Every row gives one point. To make a cloud, some directions were put in groups of two or more. Within a group, all points are equally far from the middle, so they leave a hole (a ring in 2 directions, a hollow ball in 3). The other directions are filled evenly. Then the cloud was stretched, turned, moved and blurred a little. Count the holes, and give their numbers of directions, smallest first.

Cloud (20 x 3):
.12	-.45	.00
.48	-.22	.21
.04	-.45	-.23
.00	-.29	.21
-.04	-.41	-.12
.54	.25	.01
.17	.02	.39
.63	.05	-.03
.20	.27	.29
-.10	-.21	.20
-.03	.11	-.55
.15	-.33	-.49
-.24	-.18	-.12
.44	-.39	-.06
-.16	.16	.15
-.05	.13	-.53
.62	.10	-.12
.62	-.04	-.15
.09	.31	.22
-.08	.10	.27
Holes: 1 (3)

Cloud (29 x 4):
.01	-.27	-.16	-.41
.24	.30	.10	.44
.41	.08	.50	.02
-.26	-.19	.37	-.06
.18	-.24	-.43	.25
.38	-.40	.12	.26
-.25	-.08	-.36	.20
-.33	-.03	-.10	.34
.51	-.14	.28	.29
.54	-.10	-.09	-.35
-.13	.43	-.15	-.07
-.20	.34	-.13	-.21
.51	-.30	.22	-.17
-.03	.15	.54	-.04
.01	-.48	.19	-.05
.47	-.01	-.05	.43
.42	.14	.43	-.16
-.22	.12	.30	.36
.40	-.19	-.21	.38
-.27	.30	-.21	.14
.25	.30	.08	.44
.18	-.33	-.12	-.40
.05	-.49	.18	-.04
.56	-.18	.25	-.19
.27	-.49	.18	-.03
.15	.49	-.11	-.07
-.33	.00	-.07	.35
.56	.11	-.15	-.28
-.03	.37	.03	.39
Holes: 2 (2, 2)

Cloud (56 x 6):
-.09	.44	.09	-.21	-.15	.11
-.38	-.14	.49	-.29	.31	-.09
-.30	-.09	.57	.28	.17	-.18
.06	-.19	.31	.45	.47	-.04
.19	.33	-.13	-.21	-.11	.05
-.12	.37	.19	.04	.52	-.40
.03	.21	.62	-.08	.09	-.46
.20	-.19	.12	.13	-.41	-.11
-.54	.27	-.07	.20	.00	-.09
.40	-.38	.40	-.28	-.10	-.09
-.32	-.50	.49	-.30	.33	.12
-.08	.23	-.16	-.31	.27	.19
-.22	.14	.35	-.09	.60	-.12
-.23	.49	.20	-.23	-.01	-.30
-.07	.15	.20	.41	-.17	.28
.05	.32	-.06	.15	.39	-.55
-.13	-.03	.56	.18	-.20	.09
-.44	.34	.13	.08	.40	-.50
.17	-.27	.10	-.03	-.25	.19
-.18	.31	.31	-.37	.36	-.44
.06	.17	.02	-.23	-.38	.01
-.50	.03	.16	.21	.03	-.49
.12	.53	.34	-.17	-.04	.14
-.31	.34	-.11	.12	.31	.09
-.46	-.41	.02	.25	.10	.28
.09	.19	-.06	.31	-.22	.04
-.15	-.07	-.11	.04	-.09	-.32
-.13	.04	.32	.21	.58	-.45
-.19	.40	-.15	.24	-.15	-.33
.13	.21	.04	-.22	-.49	-.44
.18	.50	-.05	.69	.05	-.13
-.26	.42	-.21	.08	-.10	.00
.18	.25	-.11	-.07	.33	.04
-.46	.56	.50	.05	-.14	.05
.23	-.18	.35	-.14	.34	.16
-.33	-.12	.67	-.21	.20	-.12
.18	.12	.36	.01	.38	-.35
-.47	.14	.31	.62	.33	.18
.11	.34	.53	-.08	-.13	.27
-.09	.23	.53	.51	.27	.02
-.09	-.26	.55	.03	-.03	.01
-.04	.53	.16	-.11	.27	-.25
-.12	.00	.38	-.14	.37	.19
.31	.13	-.19	-.35	-.17	-.12
-.19	-.03	-.26	.10	-.37	-.08
.19	.44	.08	-.37	.27	.39
-.24	.27	.55	.31	.62	-.26
-.02	.09	.40	-.27	.02	-.36
-.37	.12	-.14	.28	-.13	-.60
.30	.31	.09	-.41	.02	-.50
-.71	.29	.09	.20	-.02	-.39
.28	-.16	-.17	.11	.21	-.11
.02	.39	.24	.21	.39	-.10
-.25	.05	.05	.45	-.43	.09
-.31	.22	.36	.06	.43	-.29
-.36	.03	.25	-.21	.39	-.30
Holes: 0

Cloud:
.05	.49	.01	-.21	.21	-.69	.27	-.40
-.13	.12	.41	.12	.07	.20	-.58	.03
-.21	-.08	.05	-.28	-.01	-.25	-.67	.17
.34	-.14	.16	-.06	-.19	-.93	.31	-.01
.30	-.22	.17	.08	-.05	-.24	-.10	.54
.09	-.45	-.06	-.31	-.19	.04	-.13	.28
-.03	.18	-.36	.06	.37	.10	-.09	-.10
-.09	-.19	-.38	.22	.25	-.29	.36	.28
-.57	.24	.36	.11	-.18	.26	.01	.16
-.03	-.06	.01	-.25	-.11	.33	.44	.24
-.25	.00	.00	-.46	.50	-.19	.22	-.14
.36	-.52	.03	.18	-.41	.48	-.16	-.29
-.02	-.01	-.13	.07	-.22	-.48	.15	-.41
.26	.28	.07	.05	-.14	-.60	-.31	-.25
.14	-.74	.09	-.28	-.07	-.30	-.19	.46
.01	.22	.03	.13	.37	.21	-.54	.52
-.40	.01	.09	-.08	-.30	.51	-.30	-.07
-.03	-.33	-.22	.00	-.45	-.45	-.32	.24
-.28	.51	.08	-.28	.12	-.46	.60	.13
-.39	-.15	-.06	.23	-.28	-.36	.30	.09
.26	.31	.23	-.04	.18	.13	.06	.28
-.14	.29	.11	.38	-.18	-.68	-.05	-.29
.39	.13	.11	.01	.25	-.56	.58	.30
-.41	-.06	.33	.04	.39	-.05	.33	.54
-.32	-.04	-.44	-.15	-.27	.30	-.07	-.26
-.41	.02	.53	.07	-.15	-.10	-.30	-.16
-.17	-.07	.24	.07	-.09	.05	.14	.50
-.36	.53	.38	-.06	.04	-.24	.28	.06
.02	.31	-.06	.25	-.09	.03	.03	.06
-.36	.42	.25	-.30	-.25	-.17	-.02	.45
-.33	-.16	-.18	-.45	-.19	-.24	.06	-.17
-.36	-.49	-.14	-.02	-.26	-.03	.40	-.35
.04	.41	.28	-.44	.42	.16	.20	.18
-.31	.39	.21	.10	.49	-.08	-.09	.17
-.28	.64	-.03	.26	-.13	-.26	.12	.34
.05	.23	-.30	-.11	-.10	-.39	.14	-.07
-.34	-.16	.13	.35	.11	-.23	.18	.36
.14	.04	.27	.03	-.25	-.76	-.01	.17
-.09	.33	.06	-.02	.43	-.61	-.32	.22
-.37	.08	.54	-.40	.21	-.56	.21	.48
.07	-.05	.63	-.11	-.08	.23	.23	-.64
.47	.15	.01	-.25	-.04	.00	.01	.36
.14	.02	.02	-.54	-.20	-.27	.08	-.27
-.01	-.01	.22	.21	.50	-.07	.22	-.42
-.19	-.16	.16	-.19	-.24	-.46	-.15	.48
.15	.21	.42	.01	-.39	-.16	-.48	-.04
-.38	.28	-.13	.11	.02	.15	-.20	-.18
.33	.07	.52	.03	-.42	.31	-.40	.54
.13	.36	.16	.15	-.12	-.21	.04	-.42
.38	-.06	-.19	-.22	-.34	-.36	.51	.22
.12	.03	-.28	-.17	.16	.58	-.12	.43
-.07	-.10	.60	-.03	-.33	.21	-.02	-.03
.05	.26	.58	.12	-.15	.18	-.26	.07
-.47	.05	-.11	-.33	-.26	-.01	-.34	.39
-.31	-.14	-.45	.27	.03	-.29	.21	-.40
-.16	-.21	.36	-.34	-.19	-.44	.22	.60
-.12	-.07	-.02	-.02	-.21	-.06	.05	.29
.23	-.01	-.08	.06	-.44	.31	.09	-.22
.30	.07	-.02	.27	-.38	-.35	-.26	.14
.01	-.11	-.31	-.17	-.07	.63	-.07	.40
-.31	-.29	.31	-.28	-.16	-.47	-.27	-.13
.44	.01	.00	-.37	-.14	-.24	.27	.14
.15	-.13	.31	.07	-.44	-.67	-.18	.05
.07	.03	.50	-.09	-.35	.00	-.43	.08
-.38	.06	.72	-.03	-.07	.02	-.13	.22
.28	-.27	.89	.06	.06	-.23	.10	-.30
-.02	-.39	.45	.35	-.17	.16	.02	.86
.38	.02	-.04	.17	-.46	-.26	-.27	.02
.28	.12	-.43	.17	.11	.25	-.13	.30
-.24	-.41	.21	.10	-.31	.26	.04	-.38
.27	.30	.01	.17	.00	-.27	-.03	.09
-.01	.04	-.37	.37	-.19	-.51	.20	-.02
-.22	-.31	.24	-.51	.03	-.07	.21	.05
.14	-.21	-.69	.13	.11	-.21	.11	-.07
-.19	-.03	.40	.25	.09	-.25	-.05	-.36
Holes: 0
